Every row gives one point. Each table stands for the endless flat space through its points: a line for two points, a plane for three, and so on. Write the one point that lies in both, or say that there is none.

First:
[[ -2 -16 -14]
 [ -6   8   6]]
Second, 2 rows:
[[ -1  10   5]
 [-11 -10  -5]]
They share: [-5  2  1]

First:
[[-21  18 -12  30]
 [-38  20 -23   5]
 [  7  42 -24  26]]
Second, 2 rows:
[[-10  31 -30  19]
 [-34  15 -14  11]]
They share: no point

First, 2 rows:
[[-29  10 -18  30 -15  24]
 [-14  -5  -9  18 -24   3]]
Second, 3 rows:
[[-33   4  -1  25 -24   0]
 [-29  -2  -3  35 -30   6]
 [ -1  28 -35  15  -9  39]]
They share: no point

First:
[[ 40 -37 -27   9   8 -16 -31  19  32]
 [ 30 -25 -23  11   6 -22 -23   5  24]]
Second (3 x 9):
[[ 29 -13 -32  17  -7 -30 -13  15  19]
 [ 33 -16  -9  13  -6 -43 -26   3  24]
 [ 25 -35 -10   1   7 -22 -25 -13  29]]
They share: no point

First (3 x 11):
[[-18 -28 -19  10   5  18 -24  34  16 -23  24]
 [-42 -16  -1  40  26  27 -15  25  13 -17   0]
 [-15 -22 -30  20   3  -5 -27   2  42 -20  22]]
Second, 2 rows:
[[-20 -27 -18  21  28   4 -42  26  26 -39  32]
 [-20 -23 -22  17   0  12 -18  18  26 -15  16]]
They share: [-20 -24 -21  18   7  10 -24  20  26 -21  20]

First (4 x 12):
[[  6  -1  -4  14  -1  -1   0  -2  12  -6  20 -35]
 [ 35   8  38  14  14 -39   1  -2   0  12  -1 -51]
 [ 12   9  31  20 -13 -29 -16  18  34  -5  -3 -40]
 [ 34  13  33   8  11 -31 -18   8   8  11   7 -56]]
Second (3 x 12):
[[  9 -19  19  38 -27 -40  24  -5  -3 -19  20  -7]
 [  7  -9  17  30 -13 -28  20  -5   9 -11   6 -21]
 [  3  -3  25  28 -13 -34  20   9   7 -17  -6 -19]]
They share: [  6  -4  16  26  -6 -22  18  -5  15  -7  -1 -28]

First, 4 rows:
[[ 22  15  22   6  -7 -16 -24  -2  -8   7 -27  35  17  -5 -14 -35 -11   1]
 [ 31  11  19  -1   5 -15 -29  -9  -9   4 -14  39  10   6  -5 -54   4  -8]
 [ 32   8  22  11 -34   2 -16  -7 -56 -37 -17 -16  14 -14  12  23 -71  -5]
 [ 24  13  19   4   2 -19 -26  -3   1  15 -25  47  14   1 -16 -54   7  -2]]
Second:
[[ 24  13  10   8 -10 -18 -24  -8 -13  -1 -31  18  19 -17 -10 -24 -35  -6]
 [ 26   9   4   8 -11 -22 -23 -14  -9   1 -36  12  24 -24 -10 -25 -41  -9]]
They share: no point
